Each row of a before or after table is a point. One or more steps were done to the points. Then noise was added and the rows were shuffled. The steps act on how far a point lies along the listed directions, d1 being the first. Write out the steps. A step turns or swaps two directions, mirrors them in a line or flattens them onto one, adds a multiple of one to another, or multiplies one. Angles are multiples of 10 degrees, from the lower direction toward the higher: turns from -170 to 170, lines from 10 to 170 but not 90. Use the fewest steps. Two steps may share a direction if one is a turn and the other turns, adds or multiplies; they go together, in the order done. Otherwise the lowest direction goes first.
In the rows, 128 means zero.

Directions:
(1): [164 117]
(2): [117  92]
Before (9 x 2)
[[100 164]
 [148 126]
 [139 147]
 [169 195]
 [160 119]
 [133 155]
 [156 160]
 [128 135]
 [137 120]]
After (9 x 2)
[[135 134]
 [115 166]
 [141 144]
 [ 79 117]
 [ 92 196]
 [148 154]
 [124 131]
 [105 145]
 [121 143]]
Steps: turn d1 and d2 by -60 degrees

Directions:
(1): [109 122 101 157 119 176]
(2): [ 92 147 176 123 123 145]
(3): [135 144 138 166 178 125]
(4): [173 134 154 150  98 142]
(5): [105 102 136 165 107  93]
Before (8 x 6)
[[172 139 154  75 160 111]
 [100 129 171 129 159 126]
 [111  97 124 158  45 130]
 [152 113 145 179 137 124]
 [113 111 162 129 135 100]
 [ 82 120 142 122 135 104]
 [151 110 116 165 167 110]
 [118 144 150 118 151 138]]
After (8 x 6)
[[116 112 165 131 136 100]
 [124 140 155 104 126 138]
 [149 140 142  81 190 114]
 [ 97  91 110 108 113 105]
 [143  90 107  99 108  97]
 [131 129 176 146 113 111]
 [114 122 180 102 117 121]
 [ 81 110 107 206 123 139]]
Steps: turn d1 and d3 by -150 degrees; turn d1 and d4 by -160 degrees

Directions:
(1): [121 129 157 114 161 113 111 104 143 193 113]
(2): [119 124 116 150 144  96 100 103  79 107  86]
(3): [ 98 160 133 102  77  93  94 122 145 121 135]
(4): [ 67 123 139 169 127 116 166 139 150 128 112]
(5): [125  95 171 148 142 123  81 163 133 110 152]
Before (8 x 11)
[[164 139 110 113 106 119  72 132 100  82 157]
 [137 127  99 142 103 164 133 155 116  72 153]
 [130  89 176 126 194 125  65 136 128 159 117]
 [120 130 152 131 121 118 140 140 147 112 144]
 [128 115 112 158 135 140 186 154 125 102 110]
 [110 138 146 137 113  99  80 127 116 126 138]
 [137 150 147 121 160 121  97 102 121 166 128]
 [ 99 123 113 148  78 113 124 127  91  37  97]]
After (8 x 11)
[[120 126 126 159 158 136 160 116 118 157 119]
 [118 166  91 137 123 129 151 100 102 114 115]
 [116 107 165 142 147 128  63 138 128 141 144]
 [ 91 169  91  94 126 116 154  76 130 168  71]
 [117 104 140 172 187 102  97 110  95 141 108]
 [ 91  73 203 164 158 137 128 158 159 134 120]
 [119 128 164 113  95 112 100 165 166 123 148]
 [150 126 147 115 140 129 136 128 138 135 143]]
Steps: turn d1 and d5 by -110 degrees; turn d2 and d4 by 80 degrees; multiply d3 by -1
